Each row of a before or after table is a point. The points were changed in one or more steps. Then noise was added and the rows were shuffled. The steps act on how far a point lies along the listed directions, d1 being the first. What was done? A step turns or swaps two directions, mirrors them in a line or flattens them onto one, adds a multiple of one to another, or multiplies one. Angles are multiples of 10 degrees, from the lower direction toward the higher: turns from -170 to 170, lines from 10 to 170 but not 90. Use the fewest steps. Two steps may share a direction if one is a turn and the other turns, adds or multiplies; they go together, in the order done. Otherwise the lowest direction goes first.
In the rows, 128 means zero.

Directions:
(1): [ 88 123]
(2): [133  88]
Before (9 x 2):
[[104 140]
 [127  60]
 [139 137]
 [125  74]
 [165 143]
 [102 134]
 [125 112]
 [121  73]
 [123 146]]
After:
[[131 103]
 [188 163]
 [116 134]
 [135 104]
 [179 148]
 [175 154]
 [113 115]
 [ 96 153]
 [146 133]]
Steps: turn d1 and d2 by 120 degrees

Directions:
(1): [140 107  92  91]
(2): [180 126 149 125]
Before (14 x 4):
[[123 135 143 150]
 [140 109 101 113]
 [168 155 201 178]
 [148 118 132 116]
 [179 124 133 138]
 [ 97  96 121 107]
 [ 46 107 119 157]
 [132 133 149 113]
 [ 43 128 127 171]
 [152 163 176 158]
 [109 116  66 104]
 [147 118 105 104]
 [ 29 143  96 154]
 [179 140 124  91]]
After:
[[138 107 102 113]
 [146 112  82 102]
 [143 121 104 103]
 [130 119 122 118]
 [122 135 144 151]
 [117 103 153 156]
 [129 143 136 152]
 [112 154 177 180]
 [135 127 109 140]
 [121 130 145 117]
 [133 142 104  91]
 [122  91 137 110]
 [117 123 158 167]
 [118 162 161 157]]
Steps: multiply d2 by 0

Directions:
(1): [ 98 111 146 181 139  93 101 128]
(2): [ 97 113  88 105 124  81 159 128]
(3): [112 141 143 104 112 120 104 193]
(4): [149 124  81 129 100 122  74 118]
Before (13 x 8):
[[130 141 121 166 139 133 135 101]
 [153 143 124 100 120 129 123 120]
 [127 116  68 116 101 117 102 121]
 [157 134 106 125 104 148  94 124]
 [ 92 111 126 117 143  90 152 148]
 [165 137 108 131 106 154 123  85]
 [104 124 100 167 131  87  90 130]
 [150 141 145 153 135 166  98 116]
 [ 97 103 137 174 164  71 162  84]
 [110 105 121 158 137 111 170  85]
 [111 132 133 118 139 126 148 140]
 [135 140  95 120 122 127 184  92]
 [158 130  86 124 130 124 148  81]]
After (13 x 8):
[[138 143 120 169 133 140 121 100]
 [ 91 120  95 158 129  72  95 141]
 [173 153 173 171 137 201  70 119]
 [106 129 126 116 142 120 157 132]
 [173 142 114 135  99 165 102  94]
 [ 88  92 100 164 157  45 165  74]
 [162 141 121 126 104 162  83 140]
 [104  99  92 150 128  90 168  79]
 [ 70 102 101 104 145  60 178 136]
 [152 128  67 116 120 110 139  89]
 [110 114  59  98  97  96 112 139]
 [127 133  66 111 115 105 186  86]
 [152 144 126 101 120 132 118 126]]
Steps: multiply d2 by 2; turn d3 and d4 by -20 degrees

Directions:
(1): [117 166 159 113 127 130 176 115 128 123 124 194]
(2): [131 185 151 123 103  93 101 153 145 143 170 112]
(3): [206 123 141  89 114 155 133 118 113 118 147 122]
Before (11 x 12):
[[149  41  87 126 177 184 170  99  90 114  73  98]
 [ 74 160 143 114 132 113 136 143 146 127 142 164]
 [183 161 149  80 105 130 152 121 127 117 161 145]
 [202 154 151  92 109 143 151 134 130 124 153 145]
 [155 131 132 103 119 126 130 115 146 114 148 136]
 [117 156 127 138 123  99 138 121 144 134 118 151]
 [180 110 144 107 119 138 147 115 115 119 144 148]
 [200 107 119 100 132 156  83 149 128 129 136  64]
 [173 167 168 110 100 116 121 129 138 117 136 148]
 [176 119 125  95 100 158 120 116 109 130 166 111]
 [ 24 136 127 177 147 101 137 138 157 143 110 157]]
After, 11 rows:
[[200 141 147  91 115 154 167 128 129 117 143 153]
 [ 68 140 137 116 144 129 150 132 141 122 128 177]
 [152 129 132  99 123 130 134 110 144 114 141 138]
 [201 150 138  91 121 137  82 157 136 133 160  74]
 [173 128 134  93  97 153 124 119 113 128 170 118]
 [158  44  76 137 164 163 119 127 100 129 101  36]
 [181  97 141 109 127 139 145 113 112 117 140 144]
 [171 156 167 109 109 128 143 117 133 109 118 171]
 [117 146 124 141 132 107 146 116 143 129 110 158]
 [ 24 120 120 180 153 109 136 135 154 140 104 153]
 [181 145 146  82 117 146 167 112 118 112 145 160]]
Steps: turn d1 and d2 by -40 degrees

Directions:
(1): [151 139 125 138 136 146  90 172 114 136 175 146 129 164 103 151 158 190]
(2): [145 133  85 146 118 136 139 124 113 145  98 129 157 167 214 134 147 140]
(3): [113 115  92  72 113 140 148 100 148 188 157 140  91 150 124  99 121 145]
(4): [103 142  72 122 166 105 134 137  82 133  86 113 106  88 107 135 133 168]
(5): [143 170 166 149 122  84 132  98 135 184  93 179 136 129 109 134 134 143]
Before, 14 rows:
[[131 138  50 117 121 138 146 121 122 166 121 101 103 149 162 114 159 168]
 [157 151 209 167 131 112 130 114 151 113 119 152 163 139 145 133 124  82]
 [ 87 138  79 103 144 131 138 148 119 146 127 100 105 118 120 115 126 148]
 [127 134 143 114 124 134 128 105 161 151 143 158 128 156 160 117 124  92]
 [103 128 149 126 155 113 136 151 113  90 119 118 105 108  88 123 121 102]
 [144 117 130 137 123 137 126 123 126  87 136 114 142 152 176 125 135 111]
 [117 119 122 140 109 153 132 148 105 111 154 100 142 154 182 125 124 116]
 [104 175 149 172 167  75 125 142  74 115  66 125 140  63  76 149 146 138]
 [177 160 193 173 106 114 114 107 143 178 133 185 148 142 138 148 133 120]
 [115 120 101 135 130 152 122 142 103 129 152 146 105 160 124 129 158 180]
 [ 96 140 133 115 145  80 175  78 135 159  55 146 115  63 107 109  94  99]
 [167 111 129 166 126 151 102 157 113  76 116 104 199 155 204 148 153 125]
 [139 137 109 174 156  97 127 146  88 104  39 119 173 127 200 168 125 147]
 [ 89  96 110 131 154 137 114 161 103  97 130  81  99  98  50 137 120 140]]
After:
[[106 125  79  98 123 116 169  87 144 152 108  86  84 100 122  92 124 115]
 [135  96 171 141 125 127 129 123 142  52  96  84 174  87 158 121 109  56]
 [146 161  80 148 144 116 134 136  98 190  87 171 153 155 176 149 156 197]
 [ 82 104 132 115 129 132 144 108 124 106 128 131  83 103  84 107 121 119]
 [105 100  90 142 153 150 100 177  90 106 139  89 111 132  75 153 141 176]
 [ 86 136  81 106 145 131 136 147 120 143 125  97 102 115 118 117 128 147]
 [135 114 141 130 123 131 129 111 135  80 130 110 138 136 163 117 123  97]
 [120 180 133 181 166  89 114 156  64 127  76 135 152  97  96 163 165 167]
 [129 136 144 119 123 136 128 108 163 154 143 158 129 160 159 118 130  98]
 [116 127 133 158 160  88 146 123 106  88  21 104 155  83 174 151  95 104]
 [168 159 201 172 129 120 120 128 144 114 126 153 170 156 158 139 138 104]
 [ 99 110 137 129 108 140 140 129 118 101 146  91 132 126 162 113 104  89]
 [167 149 210 162 104 104 128  94 148 167 124 175 142 118 123 137 118  95]
 [127 137 119 144 159 132 116 180  92 106 134 134 121 155 122 141 155 152]]
Steps: mirror d1 and d2 in the line at 130 degrees

Directions:
(1): [ 84 102 111 124 119 107 124 141  98 115 182  90 109 111 163 149 138 141
 143 148  91 203 119 124]
(2): [164  98 154 169 184 133 138 126 127 150 138 121  78  79  94 136 130 124
  79 159 104 124 105 111]
Before:
[[ 89 152  94 101  81 131 124 144 140 106 129 121 172 155 172 122 126 126
  163 106 142 140 150 133]
 [137 133 138 137 134 130 133 128 126 125 134 119 138 107 125 110 119 122
  111 121 131 132 127 124]
 [109 134 112 122 118 129 128 135 117 115 139 130 133 133 145 121 133 139
  146 128 131 151 135 140]
 [102 130 114 106 107 123 110 130 115 110 143 109 138 136 155 129 125 147
  165 121 112 162 136 126]
 [191 133 157 155 152 156 136 105 152 148  96 150 104 125  77 116 118 121
   91 126 136  68 120 124]
 [121 126 142 125 130 131 134 122 125 122 139 119 131 130 133 137 134 136
  136 125 127 138 127 127]
 [115 157 121  92  94 125 120 122 139 114 111 134 173 168 142 121 116 132
  166 105 156  99 147 152]
 [124 145 112 105 114 131 120 129 130 121 121 136 147 148 138 122 130 126
  143 104 148 123 139 129]]
After (8 x 24):
[[ 69 130  94  93  84 113 105 136 101  94 163  98 148 149 184 135 127 151
  189 120 107 195 141 131]
 [146 129 138 142 139 132 135 124 129 128 132 122 132 100 118 109 118 121
  103 124 130 128 122 122]
 [ 90 135 103 110 103 124 123 137 114 108 149 124 141 142 161 123 137 143
  161 122 129 168 138 142]
 [ 53 169  72  67  34 121 115 149 137  86 126 118 212 193 205 119 125 129
  205  84 156 153 166 146]
 [116 159 102  91  96 132 117 130 133 112 111 143 168 169 149 118 130 123
  160  88 162 112 149 137]
 [113 122 141 125 127 129 135 124 119 120 145 114 128 131 141 140 136 135
  141 126 121 148 127 125]
 [101 185 108  63  54 127 113 120 148 101  86 153 213 206 158 108 112 131
  198  79 185  82 166 166]
 [247 141 186 180 189 174 145  92 178 168  59 178  91 111  26 104 112 110
   54 128 149  10 114 118]]
Steps: multiply d1 by 2; multiply d2 by 2
